Each row of a before or after table is a point. One or more steps were done to the points. Then noise was added and the rows were shuffled. The steps act on columns, c1 being the first. Write out the steps. A step turns or swaps two columns, mirrors them in a line or flattens them onto one, adds a multiple of one to another, or multiplies or shifts one. Angles are multiples of 10 degrees, from the lower column toward the higher: turns from -170 to 170, lines from 10 to 170 but not 90. Use the fewest steps. Two steps may share a column if one is a turn and the other turns, adds or multiplies; they go together, in the order done. Otherwise the lowest column goes first.

Before:
[[ 0.21  0.48]
 [-0.06  0.39]
 [ 0.20 -0.48]
 [ 0.12  0.54]
 [-0.02 -0.23]
 [ 0.18 -0.25]
 [ 0.11 -0.57]
 [-0.02  0.50]
 [-0.91  0.19]
 [-0.55 -0.49]
 [ 0.62 -0.20]
 [-0.38 -0.31]]
After (12 x 2):
[[-0.58 -0.25]
 [ 0.07  0.48]
 [ 0.09  0.72]
 [ 0.14 -0.50]
 [-0.11  0.19]
 [-0.30  0.10]
 [ 0.31 -0.24]
 [ 0.82  0.45]
 [ 0.26 -0.50]
 [-0.42  0.36]
 [-0.48  0.21]
 [ 0.32 -0.37]]
Steps: turn c1 and c2 by -140 degrees

Before (11 x 4):
[[ 0.08 -0.31  0.43  0.23]
 [-0.19 -0.08 -0.06  0.05]
 [-0.15  0.34 -0.32  0.25]
 [-0.06 -0.40  0.54  0.18]
 [ 0.00 -0.34  0.21 -0.57]
 [ 0.59  0.52 -0.13  0.30]
 [ 0.16 -0.08 -0.26  0.46]
 [-0.03 -0.25  0.15 -0.36]
 [ 0.59 -0.25  0.01  0.21]
 [ 0.36 -0.52  0.25  0.07]
 [ 0.37 -0.55  0.29  0.10]]
After (11 x 4):
[[ 0.34 -0.46 -0.15  0.54]
 [ 0.24  1.04 -0.38  0.61]
 [-0.27  0.66 -0.48  0.10]
 [-0.16 -0.81  0.42  0.06]
 [ 0.22 -0.53  0.41 -0.31]
 [-0.14 -0.11 -0.08 -0.09]
 [ 0.23 -1.00  0.18  0.26]
 [-0.09 -0.60  0.28  0.22]
 [ 0.25 -1.07  0.20  0.33]
 [ 0.36 -0.69  0.61 -0.45]
 [-0.18 -0.15 -0.60  0.44]]
Steps: add -0.7 times c4 to c3; turn c1 and c4 by 40 degrees; multiply c2 by 2

Before:
[[ 0.39  0.21 -0.05  0.34  0.33  0.33 -0.09  0.54]
 [ 0.15 -0.23 -0.47 -0.06  0.42  0.25 -0.45 -0.06]
 [ 0.33 -0.21  0.09 -0.10  0.38 -0.34  1.23 -0.14]
 [ 0.17  0.53 -0.09 -0.09  0.32 -0.17  0.29  0.12]
 [-0.02 -0.26 -0.05  0.12  0.31  0.55 -0.51 -0.02]
 [ 0.13  0.94 -0.70  0.20 -0.49 -0.36 -0.47  0.04]
 [ 0.36 -0.28 -0.20  0.36  0.16 -0.25 -0.19 -0.16]
 [-0.12 -0.07  0.00 -0.23  0.11  0.29 -0.52  0.27]
 [ 0.26 -0.19  0.07  0.32  0.42 -0.34 -0.11  0.04]
 [ 0.16 -0.16 -0.51  0.08  0.43 -0.19 -0.34 -0.17]
 [-0.42 -0.21 -0.89  0.04  0.18  0.66 -0.06  0.28]
 [ 0.14 -0.20 -0.01 -0.16  0.13 -0.38 -0.46  1.34]
 [-0.85  0.11  0.10 -0.22  0.45 -0.32  0.28  0.31]]
After (13 x 8):
[[ 0.25  0.56 -0.69  0.21 -0.49 -0.35 -0.46  0.75]
 [ 0.70 -0.06 -0.19  0.37  0.14 -0.24 -0.20 -0.33]
 [ 0.77 -0.28 -0.06  0.33  0.33  0.34 -0.10  0.48]
 [ 0.51 -0.15  0.07  0.33  0.40 -0.35 -0.10 -0.12]
 [-0.24 -0.27 -0.02 -0.25  0.09  0.28 -0.51  0.10]
 [ 0.64 -0.01  0.09 -0.10  0.38 -0.30  1.24 -0.24]
 [ 0.29 -0.10 -0.47 -0.08  0.41  0.27 -0.47 -0.20]
 [ 0.27 -1.14  0.01 -0.16  0.13 -0.38 -0.47  0.70]
 [-0.83 -0.34 -0.92  0.04  0.20  0.67 -0.09  0.02]
 [ 0.34  0.28 -0.07 -0.08  0.35 -0.19  0.31  0.48]
 [-1.72 -0.19  0.09 -0.23  0.46 -0.33  0.26  0.27]
 [-0.04 -0.16 -0.06  0.13  0.30  0.57 -0.54 -0.26]
 [ 0.34  0.02 -0.52  0.06  0.40 -0.19 -0.36 -0.22]]
Steps: multiply c1 by 2; turn c2 and c8 by 50 degrees
